Rows are points. The points of each table are mixes of a few directions, plus a little noise. Count the directions of each table, and those that both share. Where both have some left over, give the other angles between the two spaces (their principal angles), to ten degrees, smallest first.
(in the rows, 128 means zero)

First (7 x 3)
[[127 129 129]
 [180  90 132]
 [111 117 167]
 [ 79 149 147]
 [207  75 122]
 [100 173  81]
 [ 91 157 120]]
Second (6 x 3)
[[133  99 171]
 [130 117 147]
 [124 156  85]
 [133  94 180]
 [119 187  37]
 [130 116 147]]
Directions: first 2, second 1, shared 1

First (8 x 6)
[[ 72 165 183 149  99 107]
 [148 127 104 154  54 249]
 [101 143 163 135 124  95]
 [152 103 140 117 152  74]
 [118 134 120 116 159 102]
 [151 107 141 120 144  82]
 [135 129  53  99 181 156]
 [146 118 119 134 111 157]]
Second (6 x 6)
[[ 49 170 182 126 162  46]
 [164  68 137 117 145 125]
 [131 164  96 140  94 174]
 [150 178  59 120 130 129]
 [140  89 148 127 129 135]
 [134 100 146 136 109 160]]
Directions: first 3, second 3, shared 2; angles 50

First (10 x 8)
[[132 127 129 129 130 128 128 129]
 [128 128 128 127 128 128 128 128]
 [175 118 131 129 150 133 125 141]
 [156 122 130 129 141 131 126 135]
 [125 128 128 128 127 128 128 128]
 [  7 155 119 126  71 116 136  95]
 [183 116 132 129 153 133 124 144]
 [ 86 138 125 127 108 124 131 116]
 [152 123 130 128 139 130 126 135]
 [136 126 128 129 132 129 127 131]]
Second (9 x 8)
[[ 98 146 136 136 121 126  86  72]
 [121 121 119 145 147 130 154 105]
 [154 114 129 115 126 117 159 192]
 [136 134 138 106 133 124 158 150]
 [104 133 130 133 119 118 123 116]
 [115 128 130 157 125 115  79  92]
 [154 119 119 124 139 147 140 139]
 [150 132 139 110 143 127 149 139]
 [119 124 111 127  99 146 106 146]]
Directions: first 1, second 5, shared 1

First (11 x 11)
[[117  84 108 160 139  74 163 124 130 162 128]
 [ 90 106 127 189 163 110 164 119 194 131 149]
 [156 143 147  78 122 140 126 172  81 108 113]
 [ 99 129  85 171 215 142 134 191 147  86  62]
 [125 132  81 151 147 119  84 103 134 149  96]
 [134 110 104  99  96 194 143 130  86  68  79]
 [165 173 144  83 114 153  58 104 131 130 127]
 [161 110 143 104 104 143 121  78 166 119 127]
 [157 151 133  90  90 119  82 103  91 161 140]
 [ 84 144 182 144  81  93 180 147  94 170 234]
 [120 126 154 137 136 122 152 138 154 125 153]]
Second (11 x 11)
[[137 150 142 101 124 143 125 123 155 154 151]
 [198 145 184  29 129 106 137 175 120 166 144]
 [ 96 153 127 174 122 150  88 100 136  95 140]
 [ 85 171 133 191 119 161  63  88 139  78 149]
 [145 132 151 124 129 109 108 149  93  98 120]
 [161  99 135  98 135  91 154 167  90 129 103]
 [ 55 141 100 249 123 153  66  79 114  42 120]
 [144  75  99 103 137 102 193 150 120 165  99]
 [112 115 103 139 129 138 149 114 147 146 126]
 [167 101 134  74 134 100 170 163 114 161 114]
 [108 126 101 126 126 156 155 100 180 174 143]]
Directions: first 6, second 3, shared 2; angles 60

First (8 x 12)
[[161  97 115 130 126 113  90 184 164  85 195 100]
 [119 156 131 147 144 136 136  92 113 155  82 131]
 [128  93 128  94  98 119 133 166 137 100 179 137]
 [ 86 127 144  87  96 137 181 102  94 149 104 173]
 [116 139 133 128 128 133 143 108 115 143 104 139]
 [173  75 109 120 118 106  77 216 181  62 233  90]
 [144 190 122 203 190 140 100  70 124 168  47  97]
 [ 96 147 140 115 121 140 167  86  95 160  80 159]]
Second (9 x 12)
[[ 88  43 202 119 153  73  26  68 143 225 134 161]
 [131 125 144 126 133 117 116 119 134 143 129 142]
 [161 179 113 131 120 142 171 150 130  93 127 134]
 [127 146  83 132 117 159 167 155 113  84 125  95]
 [ 79  38 184 121 149  84  36  76 135 211 133 143]
 [137 137 139 128 129 122 127 126 134 133 129 141]
 [166 181 125 130 122 134 165 144 135 103 127 144]
 [ 98 108  82 131 120 157 142 144 107 100 125  79]
 [163 195  80 134 111 165 202 171 120  60 124 112]]
Directions: first 2, second 2, shared 0; angles 80, 90

First (11 x 18)
[[105 125 135  99 110 112 107 117 133 144 112 140 107 127 146 137 154 193]
 [175 113 132 173 137 139 131 140 122 136 133  97 135 119 141  99  88  71]
 [178 109 126 136 157 148 171 137 133 110 150 147 151 144 117 141  98  15]
 [140 139 113 146 138 118 147 132 166 101 124 154 119 154 111 130 118 102]
 [143 161  94 198 129 109 129 150 168  97 111 120 111 152 103 102  92 116]
 [ 63 144 136  93 112 137 101 113  81 145 139  99 144  97 120 131 172 209]
 [ 71 157 136 136 121 120 105 107 125 132 131  92 121  96 121  82 173 219]
 [152 103 138 111 128 143 132 133 105 145 133 129 141 125 144 149 112  90]
 [139 115 128  99 144 131 157 122 147 112 135 172 130 149 121 158 135  88]
 [161  77 162  68 143 133 154 105 147 142 129 182 120 133 164 155 151  90]
 [ 80 165 104 150  89 119  72 149  83 145 111  70 130 112 119 125 114 218]]
Second (10 x 18)
[[134 122 138 125 121 102 100 132 123 139 115 125 122 130 133 124 120 149]
 [129 127 134 126 131 120 124 127 126 126 129 130 132 130 121 125 128 124]
 [122 136 127 124 151 143 161 122 129 103 153 137 149 129 101 128 141  86]
 [132 123 132 129 120 117 111 132 127 138 118 125 121 128 136 128 123 146]
 [127 136 149 112 175 113 157 119 121  86 169 146 174 138  61 115 146  55]
 [113 138  86 146 111 205 178 124 147 133 129 122 107 113 169 150 133 133]
 [108 134  48 167  61 249 171 132 161 173  91 104  56  99 248 171 118 201]
 [145 118 176 107 146  43  74 132 107 121 129 135 152 144  80 104 122 122]
 [146 113 165 114 120  50  56 137 111 147 104 125 127 140 118 111 112 163]
 [124 132 126 126 143 140 151 124 130 113 144 134 141 128 112 128 136 101]]
Directions: first 5, second 2, shared 1; angles 90

First (8 x 20)
[[140 132  61 152 132 118 133 152 123 115 180 150 138  88  93 114  99 117
   98 153]
 [112 165 126  81 173 169 209 174 108 199  67 100 116 127 115 117 170 183
  135 127]
 [129  90 182 148  95 105  66  71 145  80 128 132 117 163 169 152 128  96
  148 110]
 [143 151  69 135 115 126 137 160 138 136 168 135 157  91  98 107  96 128
  101 143]
 [113 100 210 132 140 115  81  78 106 105 112 138 119 173 152 147 133 105
  157 117]
 [134  98 142 142  89 118 106  96 165  94 113 114 101 146 172 151 148 118
  140 108]
 [135 130 177 126  85 115  71  97 150 116 137 126 164 151 151 130 101 108
  140 111]
 [119 158  56 110 195 158 219 195  89 178 120 130 111  85  75 106 148 170
  105 158]]
Second (8 x 20)
[[124 175  94 131 114 129 157 123 134 169 151 151 141  99 121 145  81 126
  114 150]
 [117  85 178 109 134  98 102  70 132 127 124 130  60 220 153 154 192 139
  121 116]
 [138  82 154 132 144 139  98 159 118  72  98  96 139 129 126  93 165 127
  149 102]
 [124 185  86 132 111 130 164 124 135 177 155 156 145  91 120 148  71 125
  112 154]
 [143 145  95 146 130 160 138 191 121 106 119 113 192  48 106  90  88 117
  143 128]
 [116  61 200 104 139  91  87  60 130 113 116 123  41 249 160 154 221 143
  125 106]
 [127 130 127 127 127 126 129 124 129 132 130 130 125 131 129 131 127 128
  126 129]
 [136 161  90 143 123 151 148 172 125 130 131 126 181  58 109 108  79 119
  133 137]]
Directions: first 4, second 2, shared 0; angles 30, 90

First (11 x 32)
[[127  61 136  76 136 143 127 102 121 112 132  82 114 200 123 100  96 114
  164  45  76 168 164 200 137 165 107 116 204 145 145 203]
 [132 131 101 100 127 114 128 109 122 141 139 101 136 151 163 124 136 147
  128 105 100 159 140 111 128 148 124 127 147 148 130 156]
 [161  96 145  92 136 138 161  88 131 119 100  81 144 249  42 160 105 177
  108  13  94 149 140 154 121 189  88 115 151 104 140 108]
 [115 133 124 117 139 108 150 144 138 141 174 124 107 115 148 132 139 118
  125 164 121 130 126 124 124 102 165 109 141 136 118  96]
 [124 169 101 128 115 112 119 127 112 137 129 135 147 107 176 121 138 141
  129 137 125 128 112  90 129 137 108 163 120 142 134 168]
 [125 142 122 164 139 140 116 164 129 125 119 178 122  79 114 110 153 106
  116 201 166 127 126 123 132  84 152 103  90 123 107  85]
 [106 138 127  88 130 106 157 137 117 125 172 115 119 155 155 114 110 118
  150 100  89 129 113 154 132 143 107 159 185 143 145 187]
 [147 122 174 156  94 131 122  76 153 134  92  84 148 121 109 204  95 166
  121  75 149  59 111  84 109 160 118 165  83  90 147  89]
 [113 181 127 147 129 120 141 169 113 119 133 182 136 101 119 117 136 119
  120 167 148 103  90 122 131 112 106 162 110 120 129 131]
 [121 117 134 164 126 141 100 141 139 129 123 150 114  62 145 121 139 100
  134 190 163 113 137 123 130  88 167 110  98 128 113 102]
 [135 119 117 175 138 156  89 153 133 127  96 177 122  68 115 102 161 103
  116 210 177 143 149 124 135  79 165  80  76 127  99  80]]
Second (11 x 32)
[[159 156  66 131 127 134  98 107 107 142  78 137 169 147 140 110 169 172
   98 124 128 187 145  74 133 153 101 116  93 144 116 141]
 [110 112 165 125 128 125 147 140 141 120 158 122 104 117 120 138 103 101
  146 129 128  93 117 160 126 114 144 136 149 119 134 120]
 [175 170  34 133 126 136  83  96  96 151  53 141 190 157 146 102 190 194
   82 122 130 218 156  46 135 165  89 110  74 152 108 149]
 [112 113 160 128 129 125 144 138 139 121 153 123 107 119 121 137 107 105
  144 130 128  97 118 156 125 116 143 133 146 120 133 121]
 [ 90  93 203 125 129 121 164 152 154 111 187 117  79 105 114 148  79  76
  166 133 126  58 106 193 123  99 159 143 170 108 144 112]
 [ 86  90 211 124 130 121 168 155 156 109 194 116  71 103 112 150  74  68
  168 133 127  49 103 201 122  95 162 145 176 107 145 110]
 [147 145  90 130 128 131 110 116 115 137  98 134 153 139 136 118 153 154
  110 125 129 164 139  96 131 143 114 121 107 138 120 137]
 [114 115 157 127 129 126 142 137 137 121 150 124 109 119 123 136 109 108
  142 130 127 101 120 152 126 117 140 134 145 121 134 122]
 [131 131 120 130 128 128 125 125 126 130 121 130 133 130 129 125 133 134
  124 128 127 135 131 122 128 132 125 127 123 130 126 131]
 [179 174  28 132 126 138  79  95  92 150  48 142 193 159 148 101 195 200
   80 122 129 223 157  40 134 167  86 107  72 155 107 151]
 [104 107 174 126 129 123 152 144 145 117 166 121  97 113 119 141  97  95
  151 131 127  84 114 169 126 109 147 138 155 116 138 119]]
Directions: first 6, second 1, shared 1
